Each wall is flat, endless, passes through zero and stands at right angles to its row. A trip goes straight from one point to another. Which walls does it cross, in order?

Walls:
(1): [-0.79  0.65]
(2): [0.68 0.57]
(3): [0.70 1.59]
(4): [ 0.89 -2.88]
Trips:
[ 2.45 -0.59] to [-2.24  0.33] => 3, 2, 1, 4
[ 0.94 -0.82] to [-0.44 -2.36] => 2
[-0.98  0.35] to [-0.67  2.92] => 3, 2
[2.57 1.19] to [-0.88 -1.99] => 4, 3, 2
[-1.09  0.29] to [-1.42 -0.02] => none
[-0.25  3.48] to [-0.77 -0.04] => 2, 3

Walls:
(1): [ 1.25  0.82 -0.57 -0.93  1.16  0.15 -1.25 -2.46]
(2): [ 1.12 -1.21 -0.93 -1.73 -1.04  0.37 -0.91  0.51]
(3): [-0.62  0.54  2.29  1.70  0.03  0.15 -0.78 -0.14]
(4): [-0.42 -1.98 -0.04  0.59 -1.04  0.33  2.51  0.43]
(5): [-0.80  0.26 -1.07 -0.58  1.62 -1.82  2.53 -1.92]
(6): [1.12 1.91 0.42 1.51 0.78 1.88 0.67 0.16]
Trips:
[ 0.07  1.38 -0.44  0.91  0.23 -0.34  0.31 -0.26] to [-2.00  1.99  0.73  0.04 -0.65  0.05  0.07 -0.52] => 1
[-1.78  0.16 -0.80  0.42  0.09  0.96  0.96 -0.02] to [-1.88  4.52  2.40 -0.48 -3.41 -1.71  1.92 -0.58] => 3, 4
[-1.23  2.11  2.11  1.66 -0.09  2.12 -0.94 -1.72] to [-2.31 -4.33  2.19 -0.21  0.03  2.11  2.34 -0.87] => 4, 1, 6, 5
[ 1.66  1.28  0.46  0.85 -1.94 -0.71 -2.42 -1.43] to [-0.74 -0.30 -2.83 -0.82  1.62 -1.62 -2.64  1.26] => 6, 3, 5

Walls:
(1): [-0.96 -1.21  1.60 -0.01  1.40 -1.19 -0.59 -0.59 -1.40  0.49  0.60 -0.74
 -0.97 -1.68]
(2): [-3.31 -0.74 -0.62  2.49  0.56 -2.22 -0.20  0.68 -0.85  0.66 -0.45  0.66
  1.16 -0.67]
(3): [ 3.16  1.34  0.83 -0.30  0.69 -1.76 -0.48  0.38 -0.53 -0.16 -0.52  3.03
 -1.13  0.42]
(4): [-0.07 -2.22  2.37  1.67  0.41 -1.35  0.55 -0.01  1.20  2.12  1.68  1.46
 -0.93  1.04]
(5): [ 1.58  0.87  1.01  3.23 -0.33  2.07  2.08 -0.92 -1.20 -1.13 -1.18  0.85
  0.36 -0.65]
Trips:
[ 0.55  0.77  0.85  0.71 -2.66 -0.72 -0.96 -0.37 -0.37 -0.04 -0.56  0.21
 -1.43 -1.38] to [ 0.96 -0.11 -1.06 -0.98  1.31 -2.17 -0.68  1.10 -1.37  0.64 -0.19  0.74
  1.34 -0.54] => 2, 5
[ 1.21 -0.68 -3.46  0.28  2.57 -1.63  2.34  1.91 -0.61  3.26 -0.91 -3.12
 -0.07  0.03] to [ 2.05 -2.73  1.45 -1.90  1.96 -1.30 -0.25 -1.64 -2.44  1.07 -0.65  0.25
 -1.86  2.24] => 4, 3, 2
[ 0.54 -0.16 -1.54  0.33 -0.44  2.02 -0.28 -1.66 -2.19  0.00 -1.92 -0.59
 -1.33  3.95] to [ 0.13  0.26 -0.67 -0.80  0.81 -2.04  1.56  1.65 -1.14 -0.54 -0.72  0.28
 -0.95 -0.15] => 3, 2, 5, 1
[-1.71  0.12  0.39 -2.24 -1.87  0.45 -1.48  1.19 -0.11  0.79  1.02 -0.73
  1.04  0.80] to [ 1.08 -0.54  1.18  1.92  0.35  0.76  2.05  0.46  1.72  1.16 -0.64 -1.90
 -0.45 -0.68] => 4, 5, 1

Walls:
(1): [ 1.40 -1.81 -0.39 -2.34  2.04  1.20  0.70 -0.49 -0.01  0.38 -0.01 -2.67
 -0.46 -1.46  1.54  2.29 -1.47 -0.01 -0.64 -2.71 -0.34  0.33 -1.90  1.27]
(2): [-1.08  0.69  1.27 -0.99 -0.70  2.06 -1.65 -0.32  0.03 -1.76 -2.36  1.46
  0.58  3.44  1.37  1.50  0.11  0.08  0.42  3.40  2.54  2.92 -2.25  1.05]
(3): [-0.49 -1.32 -1.60  2.16  0.34  0.21 -0.11 -0.30  0.79 -1.38  0.33 -2.30
 -0.65 -0.53  2.92  3.10 -0.11 -1.29  0.16 -0.34 -1.30 -1.27  1.38  1.05]
(4): [-1.55 -3.49 -0.66  2.50  1.80 -0.42  0.79 -0.82 -1.16 -0.30  0.78  1.30
 -0.49 -2.32 -0.63 -2.00  1.52 -1.54 -2.68  0.13  1.06 -0.81  0.22  2.95]
(5): [-1.28 -1.15 -0.68 -1.36 -0.54 -0.62  0.04  0.95  0.87  1.54 -0.42  1.27
 -1.74  0.34 -0.72  0.45 -0.68  2.17 -0.97  0.24 -1.08  1.12 -0.81  2.53]
Trips:
[-0.07 -1.70 -0.21  1.30  2.55 -0.47  0.34 -2.97  1.41  0.33  1.32 -0.80
  2.98 -1.29  0.92  2.81  0.24  0.03  0.84  1.32  3.46  0.16 -0.40  0.73] to [ 1.46  1.58 -1.08  1.44  0.41  0.90 -1.61  2.01 -0.03 -0.57  2.37  2.53
  1.19 -0.05 -1.61 -1.21 -0.27  1.49  1.40  0.65 -1.31 -1.31 -1.57 -0.31] => 1, 3, 2, 4
[ 2.24 -0.80 -0.39 -0.71  0.37 -1.85  1.83 -0.16  1.81 -0.10  1.68  0.01
  0.14 -0.76  0.43  0.26  2.64 -1.03 -2.09 -2.23  0.78  1.77  2.78 -1.91] to [-1.04 -0.91  2.19 -2.04 -2.16 -0.81  2.43  0.37  1.76 -1.70  4.47 -0.04
 -2.61 -2.46  0.60 -0.96  0.65  1.31  1.03  1.20  1.92  1.03 -1.06  1.06] => 3, 5
[ 2.58  0.70  0.95  0.11  1.83 -0.73 -0.79 -0.77 -0.63 -1.99 -1.59 -0.96
 -1.61  0.44 -2.83  1.36 -0.37  0.80  2.55  1.85 -1.03 -0.90  0.96 -1.07] to [-0.01  0.86 -0.51 -2.01  1.51 -0.16  1.10  0.26 -3.37  2.87  0.45  1.24
 -1.26  1.14  0.22  1.89  1.52 -0.35  1.06 -1.15 -2.40  4.11  0.92  0.95] => 1, 5
[-0.61  0.41  1.05 -3.02 -1.11  1.57  1.32 -0.22  0.89  0.29 -0.30  0.90
  0.15 -1.72  3.22 -2.10 -3.21 -0.78  0.44  0.42 -0.47  3.95  0.91  0.95] to [-2.14 -0.91  1.08 -1.19 -0.73 -1.52  1.36  0.17  0.02 -0.07  0.65  1.94
  0.60  0.51 -0.14 -0.89 -0.13 -0.89  1.00 -0.19  2.00  1.92  1.19 -3.41] => 1, 5
[-0.82  0.17 -2.54 -0.92 -0.82 -0.54 -2.78  1.07  2.18 -2.84 -2.49  0.41
  1.07  0.73 -0.82  0.94  0.37 -0.93  0.62  1.07 -0.20 -1.03 -0.21 -0.08] to [-0.44 -2.50  1.03  0.66 -2.00 -0.30  0.86 -0.84 -0.21  0.44  1.51  1.44
 -0.80  1.46 -1.55  1.22 -0.08 -0.76 -0.78 -0.57  3.73 -2.64  0.02  1.72] => 4, 3
[ 0.93 -0.27  1.69  1.31  1.40 -0.62 -1.02 -2.50  0.80  2.28  2.17 -1.27
 -1.55 -1.08  1.42 -0.97  0.95  0.58 -0.36  0.78  0.71  1.63 -2.31 -0.25] to [-4.18 -2.51  0.16  0.89 -0.23  0.56  0.57 -0.12  0.75 -1.10 -1.25 -0.09
  0.03 -0.29  1.76  0.29  0.73  1.14  0.24  2.68  2.99  0.47 -3.31  0.53] => 2, 5, 3, 1
[-3.07  0.19 -0.81  0.76 -0.85 -0.24 -1.88 -1.45  1.45  0.38  1.27  0.60
  0.11  3.47  0.57 -1.11 -0.28 -0.54 -0.89 -0.50 -1.21  2.95 -1.40 -1.54] to [ 1.24  1.74 -1.12 -2.04  2.00  0.75 -1.19 -0.02  0.38  3.41  0.35 -0.56
 -1.04 -0.82  0.41  1.90  0.21  1.61 -1.81  1.13  1.13 -0.35  3.14  0.55] => 1, 3, 2
[ 0.40 -2.05  1.04  0.02  0.56 -0.67 -2.40 -1.23 -1.61  1.52  0.52 -0.70
 -0.36  2.31  0.84 -0.26  0.20 -1.66  0.64  0.85 -1.80  1.19  1.52 -0.95] to [ 0.56 -1.26  1.27  0.42 -0.15  0.07  0.12  0.84 -0.87 -0.68  1.46  0.92
 -0.24  1.11  0.68  2.06 -2.24 -0.31 -0.36 -0.95 -0.44  1.68  1.52  2.05] => 1, 5, 4
